Each row is a point. To make a cloud, some directions were put in groups of two or more. Within a group, all points are equally far from the middle, so they leave a hole (a ring in 2 directions, a hollow ball in 3). The other directions are filled evenly. Then the cloud was stretched, turned, moved and blurred a little. Count the holes, and give their numbers of directions, smallest first.

Cloud (21 x 3)
[[-52  15 -28]
 [ 27 -13 -48]
 [-34  18  32]
 [ 18  31  16]
 [-19 -47  -7]
 [  1  -9 -53]
 [  1  24 -48]
 [ 40 -15  25]
 [-38   6  24]
 [-15   3  36]
 [  6  22  32]
 [-33 -21 -18]
 [ -4 -45 -41]
 [-12 -45  19]
 [-49   6 -22]
 [-22 -40 -18]
 [ -2  49 -40]
 [ 43 -24 -41]
 [ 26   4  26]
 [-11  12 -52]
 [-43   0  15]]
Holes: 1 (2)

Cloud (30 x 4)
[[ 39  -8  32   2]
 [-14  25 -17  33]
 [-22   1 -24  -1]
 [ 21   1 -28   3]
 [  9   2 -31   8]
 [ 10  79  15   5]
 [ 29  45  29  25]
 [-15 -56  16  28]
 [ 11  71  12 -13]
 [ 29  26 -16 -18]
 [ -9 -17 -23 -28]
 [  4  18  15 -51]
 [ 44 -30  -2   9]
 [ 14 -40  22 -45]
 [-18 -66  -2 -24]
 [ 36  15  34  14]
 [ 13   6 -25 -22]
 [-32  38  -5  15]
 [  3  75  16  26]
 [ 38  49  14  10]
 [-16 -74   9   5]
 [ 45  17  -4   2]
 [ 15 -54  -6  30]
 [ 24  32  35  29]
 [ 28  50  27  27]
 [ 10 -79   3   3]
 [-23  57   2  24]
 [-23  30  36 -24]
 [ 25   2 -28   4]
 [ 46  21   1   5]]
Holes: 2 (2, 2)

Cloud (28 x 4)
[[ 50 -44 -12  -8]
 [-19  32  27  34]
 [ 33 -49  37  12]
 [ 27   6 -19 -30]
 [ 25 -53  12  21]
 [-39   0 -11 -22]
 [-48 -40 -16   8]
 [-15  43 -20  23]
 [ -5 -47  44   6]
 [-59 -12   2  30]
 [  6  -7   4  54]
 [ 72 -10  13   3]
 [-21  18 -41  -7]
 [ 21  13  35 -20]
 [ 46  -3 -22 -21]
 [-52 -30  -8  25]
 [ 57 -21 -13  20]
 [-12 -59  18   6]
 [  0 -34 -22 -33]
 [ -3  32 -15  44]
 [ -8  31 -15 -14]
 [-29  -5 -32  41]
 [  6  27  28  43]
 [ 33   9 -41  17]
 [-47 -14 -11  39]
 [ 40  -6   5  44]
 [-12  17  42  -8]
 [  5 -62  16  -8]]
Holes: 1 (4)

Cloud (54 x 6)
[[-16  14  12  31 -35 -12]
 [-32   0  24 -31   6 -18]
 [ 16 -41  10  25  12  66]
 [-21   7 -33   1  21   6]
 [ -6  20 -11  25 -38   7]
 [ 37   0 -26  53   4 -34]
 [ 31 -49   7  15  26  37]
 [ 13  15   8  42 -18 -53]
 [ 43  43 -14  59  24 -36]
 [ 30  52  37  -8 -40 -20]
 [ 52 -40  -9  18  33  29]
 [ 58   6   0  16 -17 -60]
 [ -4  -2  16 -21  25  29]
 [  9  65 -15 -33   2 -51]
 [ 38  -6  35  63  -7  -6]
 [-10 -10  29  10  23  40]
 [ 53 -17   1   3  55 -36]
 [ 52 -12  23   5  24 -13]
 [ 46  11 -63  27  35  -9]
 [  6  19   3 -28  16  37]
 [ 65 -17   0  39  35 -38]
 [-13  66 -15 -17  18 -17]
 [ 25  -9 -42 -31  11 -25]
 [-22  46   7 -36 -16  10]
 [-11  49   6   9 -29 -64]
 [-14   5 -17  -6  32  41]
 [  7   2  52  13 -33 -57]
 [-27  44  16 -29 -11   5]
 [ 53  33  14  -8 -39 -26]
 [ 64  30  15  46 -12  -3]
 [-16 -32  25  -9  -7  20]
 [ 42 -39  20  44 -27   0]
 [ 67   6  -9  15  13  35]
 [ 10 -21 -36   6  22  19]
 [  3  14   8 -19  33  33]
 [ -8  43  -8  -7  43  28]
 [-23  58   5  -4   1  -3]
 [ 33  44 -29  15 -21  26]
 [ 11  12  21 -41 -13  31]
 [  0  65   0  -9   9 -48]
 [ 61  22   5  14  -2 -39]
 [ 12  18   4  44 -17 -49]
 [ 71   8 -19  24  27 -33]
 [ 36  46   8  -6  14   0]
 [-19 -13  11  29  15  16]
 [-27  26  32 -30  -2 -32]
 [-20  57  29   6 -38 -16]
 [ 44 -22  57  19 -14   7]
 [ 45  62  -4  19  -8  -4]
 [-31  12  16  11 -20  36]
 [-18  52 -20  27   8  39]
 [ 29 -50   1  10  -8  11]
 [  8 -53  21  13 -15  -8]
 [ -9  50 -29   8  23  50]]
Holes: 1 (4)

Cloud (46 x 6)
[[ 34  14 -15   8 -44   7]
 [-20  25  46  16  -9   1]
 [ 27  13   0 -10  42 -57]
 [  0 -67 -15   6  -1  10]
 [ 18  33  22 -21  -5 -60]
 [ 39  40   5 -18  23  28]
 [ 25 -40  14 -21  18 -57]
 [ 27   1  23  15   4  70]
 [  2  21  27   3 -56  38]
 [-20 -19 -17  10   9  41]
 [ 19 -19  22   8 -45  50]
 [-36   2 -17   8  29  22]
 [  2  34 -40  -7  27 -32]
 [ 10  -7  -2 -33  20 -75]
 [ 43  26   6 -36 -38 -21]
 [  6 -14 -25 -15 -33 -12]
 [ 52   8 -17  10 -11  24]
 [ 55  29  26  18  13  14]
 [  1  53 -24  30   2  43]
 [  1  40  -8  11  55 -29]
 [ 10  46 -27  13 -32   0]
 [ -3  22 -26  -3   7 -51]
 [ 11  68  15   9 -78   7]
 [ -4 -14 -18 -10   7  49]
 [ 35 -20 -18 -12  60 -52]
 [  0  33  17 -51 -31   0]
 [  2  29 -26   7  47 -30]
 [  6  43  39   6 -31 -36]
 [ 29   1  23  14  66   8]
 [ -1   1 -28  20  56  17]
 [  5 -38 -25  -1  31  48]
 [  2   3 -13  27  66   4]
 [ 18   1  23 -38 -26   8]
 [ 21 -32  25  24   0 -35]
 [ 15 -39 -22  -1  88   0]
 [ 21 -18  46  25  27  42]
 [ 25 -19 -42 -24  27 -47]
 [  4 -40  40  25   9  -2]
 [ 30  25 -18 -41 -41 -19]
 [ 35 -28 -41 -35  -6 -30]
 [ 51  10  16  12 -52  11]
 [ -5  40  34  -4 -18  41]
 [ -8  -9  26   1   1 -35]
 [ 27  61  16 -11  34 -27]
 [ -9   9  49  22   4  19]
 [ 11  62  20   4  46 -10]]
Holes: 2 (2, 2)

Cloud (82 x 8)
[[  0 -13 -18 -58  26  20   2 -55]
 [ 18 -21  13  49 -22  16   0 -19]
 [ 38 -20   4  17  -3  30   6 -19]
 [ 15 -28 -10 -18 -58  13  49 -10]
 [-24  -1 -39   9   6 -31 -62  26]
 [ 59  83   6 -30 -22 -29 -10 -28]
 [-25 -53  10  38   7  -2 -29 -36]
 [ 15 -50  31 -26  34  51  41 -32]
 [  8 -74  -1   9  -2  42 -28  67]
 [ 24   6  -4  59   5  16  13  54]
 [ -5 -16  27  -4 -66 -29  17  28]
 [-54 -71  -3  28  12  14 -20  -7]
 [ 33 -10  -3  16 -19  18  -9 -35]
 [ 31  -3  26 -22   2  17 -19 -44]
 [ 18 -49   2  31 -37  -9 -48  42]
 [-17 -36  13 -18   7  25 -38 -31]
 [ 23 -25  15  -6 -16  51  31 -44]
 [ 60  11  25   9  14 -27 -47  26]
 [ 28 -29   5  57  52 -15  -6  10]
 [ 17  -3  -8   4   7  17  -9 -16]
 [ 40  13  19   6 -18 -37  41  20]
 [ 28  51  21  32 -23 -23   9  37]
 [ 65 -31  -5  32   2   2 -47  24]
 [ 22 -32 -10   4  41 -19  52  -1]
 [-25  43  13 -22  39 -31  10 -26]
 [ 28  19   0 -21  -4 -20 -21   6]
 [ 40  -7  27  21  28 -38  -4  40]
 [-29 -27  30  34  69 -14 -25  21]
 [-29 -15 -12 -25  61 -19  20 -29]
 [ 27   8 -12  49  19   7 -10  67]
 [  6 -10  39  -4 -36  -9   1 -41]
 [ 25  50   9   7  -8 -14 -60  -5]
 [-34  12  45  -1  -6 -10 -25 -13]
 [ 32 -55  11  47 -17  47 -45  17]
 [ 32   7 -50 -20 -19  21   7  -9]
 [ -5   3   3 -59  -3 -28 -35  21]
 [  1 -74  -7 -16  -2   6  -9  21]
 [  1 -11 -34  11  -1  31 -53 -16]
 [ 68  52  26  66 -36 -27  16  15]
 [-18 -66   2 -30  13  61  -9   0]
 [-21  -8 -29 -29  57  13  10  -5]
 [ -2  64  24   6 -17  29   3   7]
 [ 26 -11  -8 -25   8   9  36 -77]
 [ -3   2  31 -14  -4   7 -50 -30]
 [ 17 -54  22  14  52  25 -18  -5]
 [  2 -32  13  -4 -26  10 -42  -9]
 [ 46  14  31 -24 -52  14 -18  35]
 [ 46   4 -31  -9 -31 -30 -28   5]
 [-13  17  49 -40 -18  25   3  74]
 [ 12  44  43 -18  33   3  -2  -6]
 [ 11 -32   0 -14  20   7  31 -14]
 [-31 -42 -12   5 -36  11 -33   0]
 [-18  11  -8  27   6 -24  16  28]
 [-17 -52 -10  28  49   4 -48  40]
 [-26 -16   4   8   0  32 -71  53]
 [-21 -43  -2   2  -8   4  24  19]
 [-13 -46  15  -6   4 -18  -8  34]
 [ 32  13 -37  -4   1   7   3  -2]
 [-41 -35  18  -1  25   7  39  -9]
 [ 25 -38 -23  49  13  -4  -2  -6]
 [ -2 -64  36  42   8  10 -10  11]
 [ 44  -1  27 -36 -25   1  37  26]
 [-31 -64   1 -31  14  13   9 -11]
 [ -4 -45  21  -2   1  59 -48  27]
 [-17  16  15 -13  57 -29  29 -18]
 [  7  -8  -1  54 -18 -19 -17  73]
 [-17  -9 -58   9  13   4 -39  28]
 [ 49 -13 -19  51  -8 -14  26 -53]
 [  1  21  22   1  10  -3 -55  86]
 [ 10  24 -11  37  38  17 -66  41]
 [ 38 -13 -11   6  18  25 -12   4]
 [ 15   9  13 -38  -7  21  20  36]
 [ 49  29 -25 -29  17   3  28 -55]
 [ 36 -51  15  40  32 -17 -40  44]
 [ 61  23   3  -1  14 -25  34 -47]
 [ 25 -21  52  -6  23   9  -3  29]
 [ 57 -12  47  -4  14 -35 -24  52]
 [ -1  -4  19 -44   3  -7 -45  46]
 [  9  17  18   7 -10  22   7 -49]
 [-15 -45  36 -28 -27  14  20  49]
 [ -9  10  19  -3  61  -4  10   8]
 [ 14   0  23 -47 -27   2  44 -15]]
Holes: 0

Cloud (81 x 8)
[[-27 -13  50 -12 -23  16  12 -15]
 [-14  21   1 -39  -9   0  21  -3]
 [ 69  -8  28  20  -4 -16  14   0]
 [ 54  23   5  12 -43 -12  22  37]
 [ 30   9 -34  26 -45   2  22  24]
 [ -1 -10  13 -35  11   4  34 -59]
 [-15 -40  17   7  16 -31   6  26]
 [-33  -4  59 -17  40 -46   8  45]
 [-33  17  23 -31 -31  38  28 -28]
 [ 37 -31  16 -11  15  12  29 -25]
 [ 38 -39  24 -30   9 -21  18 -24]
 [-17 -49   8   2 -11  -6  20  36]
 [-27 -16  -8 -13 -19  -8  20   1]
 [ 18 -11  73 -29  22 -54  33  61]
 [ 52   3  32   5   6 -73  67  63]
 [ 41 -11  21 -33 -11  28  76  -5]
 [ 46   3 -21  41  13  -2   4  22]
 [ 28  23   3 -15  15  29 -26 -32]
 [-59  20  39 -11  29  35 -35  -6]
 [ 58  10  21 -25  14 -34  13  72]
 [ 38  34  15  -7 -49 -29  45  46]
 [  8   7  41 -24  25  43 -15  25]
 [-12  -9 -13 -41 -50  17   1  15]
 [ 23 -12  67 -10  -1 -87 -16  37]
 [ 28  32   5 -27  12   6   0 -19]
 [ -9 -23  26 -11 -37  10  65   6]
 [-15 -20 -23  -5   0  12 -23  23]
 [-34  21   4 -16 -28  32 -21 -16]
 [ 36 -25  -4   1 -15  -4  19   7]
 [-24   0  41 -33  58 -20   7   5]
 [ 15   3   0  40   5  16 -40  16]
 [ 26   7 -16 -17  24  23 -24 -53]
 [  8   7 -52 -17  -6  16 -10  26]
 [ 27  -4  33  14  40 -18 -30  18]
 [ 40  15  39 -16  31   7  41  16]
 [ 31 -17  -9 -20  -6  22  19 -40]
 [ 31 -10  -2  19  -8  -6  28  59]
 [-15   5  16 -28 -21  43  76 -22]
 [-32 -31  -1 -48  39  10  27 -30]
 [  4 -26  15 -57 -19 -20  36  40]
 [ -9   4   3  18 -14 -43  52  39]
 [ 14  15  58  24   6   5  27  40]
 [-32  12  23 -42   0  -2  30   0]
 [-43  14  -6  -5  -8  19   5  39]
 [ 22 -26  -2  28 -37 -41  69  63]
 [ 18 -34  32   7   7 -13  52   3]
 [-25 -19  -3  27  48   9   9  -9]
 [ 24   9  23   2  11 -36  14  62]
 [ 34  50 -16 -12   6  19  60 -21]
 [-11 -14  -5 -25   2 -47 -25   5]
 [ -5 -10  13  14  49  -7  32  -4]
 [ 36  42 -16 -20  12  29  20  13]
 [ 23  74  11  21  29  17  18  21]
 [ 19 -10 -23 -53  -3 -31 -11  13]
 [ 35  40  69 -24  -2 -62 -19  65]
 [-18 -30 -45  38   8   8   9  35]
 [-24 -19  53  -1  18  -6 -10 -14]
 [ 47 -33 -21  23 -62   7  47  31]
 [ -9 -26 -11 -10 -51 -11  34  38]
 [-24   8  31 -49  40 -11 -18 -60]
 [ 28 -18  53  -4  -7 -60 -21 -16]
 [-15 -16  20 -29  10 -34  19 -31]
 [  6  17  58 -38  15 -11 -15  14]
 [  2  -8  25  11  23  12  56  18]
 [  3   6 -45 -32  14  37  50 -31]
 [ 64   7  23  28  25   5 -14  36]
 [ -3   8 -32   1 -18   9  -5  52]
 [-20 -29  89  -7  37 -41 -13  22]
 [-16   2  48 -18  -8  -3 -12  66]
 [ 26  36  35  53  17  -3  18  14]
 [ -9  11  -7 -11   0  65  46 -12]
 [ 32  19  17 -36 -31 -29  62  34]
 [ 26 -18  15 -50 -23  46  23  -2]
 [ 31   6   3 -27 -23 -11 -16 -14]
 [-14 -12  54 -27 -20 -12  30  -7]
 [ 12 -14   4 -13 -57 -44  50  51]
 [ -8 -54  33  -3  -3 -29  -9  65]
 [ 18  23  12 -22 -32 -43  46  57]
 [  7 -25   5 -11  46 -48 -61  16]
 [  6  10 -54 -17 -17  -2  11  24]
 [ 27  -5  45  -4 -12  -2 -16  82]]
Holes: 0

Cloud (100 x 9)
[[ 20  43   3  -9   3  48  14  36  24]
 [ 82  25  -6   0  19   3  40 -19  43]
 [ 12  18  39  45 -26 -19  40   7  -2]
 [-35  10 -11   0  28  30  -5  -5 -26]
 [  2 -48 -16 -36  33  54 -30   1  34]
 [ 12   7 -21 -34  20 -22 -37 -20  40]
 [-32  27   2  12  -4   6 -21  10 -35]
 [ 15  36  33  39  13 -30  89   0  12]
 [-16  11 -26 -23 -12 -19 -12  31 -57]
 [ 24  28 -24  42 -27  26  20   4  -2]
 [-29  47  24  12 -15  27   1  37   7]
 [ -4 -23   7 -24  51   6  26 -54  30]
 [ 24  28  64   4  -8 -15  39 -12 -21]
 [-20  40  55 -17 -10 -25  17 -25 -41]
 [ 24  -1 -12  30 -13 -43  46 -25   8]
 [ 42 -29 -23  33 -23 -33  18 -59  29]
 [ 36  29  58  -8 -34  17  72  14 -11]
 [-19  -6  40 -13   9 -15 -11   2 -31]
 [ -7   0 -72 -42   4  29  -6  -5  23]
 [ 32 -18  21  -7  -3  50   7  15  18]
 [ 22 -27 -12  34 -31  21  47 -34  30]
 [ 27 -13 -23  50 -17  -4  63 -18 -16]
 [ 20 -31 -31  -6  49  48 -17  -9   7]
 [ 26 -40 -64 -44  24  -8  31 -19  51]
 [ 20  44 -30 -42  12  28  13  -4  -2]
 [ 12 -37 -48 -44 -12  -1   9  21  -3]
 [-28  10 -17 -35 -35 -12 -73  51 -38]
 [ 44   8   8 -14  47  40  -4  16  18]
 [ 34  39  24 -20 -31  15  29  16 -13]
 [-12  10  -2  36  20  19  45 -57  26]
 [ 10   6  13 -13 -16 -21  59 -16   6]
 [  5 -15 -41 -42   7  22  47 -43  13]
 [ 23 -19   0 -25  -1 -51  13 -43  25]
 [ 87 -18  -5  -4 -17   1  26 -83  36]
 [ 23   0 -43 -13  17 -31 -28   0   1]
 [ 36  20  15   7  45  40 -18 -13  49]
 [ -5 -19  33 -27   6  26 -20 -10 -16]
 [ 16 -43  21 -14  20  22  -8  -1  29]
 [ 13  14  41 -34  21   0  41 -44 -25]
 [ 26   4  26  74  27  -7  37 -34  41]
 [  3   7 -21  37  -3  32 -17  16  -9]
 [ 11  20 -10  10  10  47  14   9  54]
 [-38 -22 -26 -44  -5   7 -41  33  -5]
 [ 55   9 -19  33   8  19  30   4  32]
 [-52  -7 -12 -35  28 -15 -24  32 -20]
 [ 34 -29  34  46  43  22  40  -4  30]
 [ -6 -25 -26  12 -13  14  -5  21   6]
 [ -3  15 -42  -4 -39  46 -10  25  16]
 [ 17  29  53  44  32  -3  18 -11  53]
 [ 38  13 -30 -29   9  -7  43   1  82]
 [-17  -4  48  -1   1 -25   8 -50  26]
 [-34  -1  30 -39  23  31 -18  46 -61]
 [-21  17  29  49  -6  13  17  37 -39]
 [ 32   1   6 -19 -51  18   5  -8 -41]
 [  7  11 -14 -14 -37   9   9 -40  35]
 [-12   6  16 -23  52 -39   0  -8   7]
 [  7   1 -13 -71  31 -14  15  12  44]
 [ 47 -27   1   9  10 -13  27 -44  34]
 [  0  37  47  30  -6 -24  57 -13 -15]
 [ 42  37  41   7 -21  -6  48  -2  -4]
 [ 12  15   2  53  -2 -11  49 -49  55]
 [-19  -2 -17  12  44  23  24 -12  63]
 [  3 -32  29  28 -15   6  18  27 -12]
 [ -6  -6  31 -18  11  44 -26  30   3]
 [ -6 -35 -42 -31  -8  38 -53 -36  31]
 [-20 -36 -24 -28  17  -7 -59 -12  14]
 [ 16  28  34   7 -31  46  27  36 -24]
 [-26  -4 -47 -22  21   0  34 -33 -10]
 [ -9  30  22  12  -2  40  41 -16  19]
 [ 43   7 -18 -54  10  13  40 -46  63]
 [  5  20  54 -23 -29 -22   4   0 -39]
 [ 37   2  13 -44 -21 -40  18 -30  16]
 [ 30  20 -20  41 -26  -3  70  -9   7]
 [  3  -2 -29 -13   7   4  35 -54  30]
 [ 45   2  35  51  58  16  66 -31  26]
 [ 12   1 -38  -8 -15 -37   3 -70  46]
 [ -4   6 -12 -29  51  42  12   7  31]
 [ 13  28  46 -29 -49   8  57 -27  17]
 [  1   3 -26 -34  29 -13 -12   4 -30]
 [-19   4  65 -16  22   7  45   2 -25]
 [ 14 -28  25  53  26 -15  -4 -37  18]
 [ 38  41  29   0   9  -5  75   3  50]
 [ 15  -1 -39  -6  26 -39  20 -19  14]
 [ 11  -8  53 -30 -11 -17  17 -37  49]
 [-17  38 -43 -14 -22   7 -11  39  -4]
 [  1 -40  19 -15  54  10  -8 -32 -21]
 [ 22 -41  -5 -63   1  -6   4  32 -30]
 [-12  -7  -2  -9  19   4 -27 -11  71]
 [ 68  39  25  17 -19  10  95 -27  18]
 [  5  -7  15   9  50 -15  22  15  37]
 [-13   8  48  46 -14  25  32  -6  29]
 [-24  12  24 -59 -15  24 -35   2  23]
 [-10  -2 -83   9  -1  -6   8  41 -17]
 [-37 -20 -19  -7 -26  29  -2 -16  -8]
 [ 14  30   2  -1  -7  38 -29  27 -30]
 [ 50  19  37 -10  60  -6  66   6  16]
 [ 11   6  37 -12 -26 -29  20 -24   2]
 [-16 -27  18  -6  -5  38  25 -48  19]
 [-47  12 -30   8  10   3  -5 -35  10]
 [-23  57   7  -8 -18 -31  52  33   1]]
Holes: 0
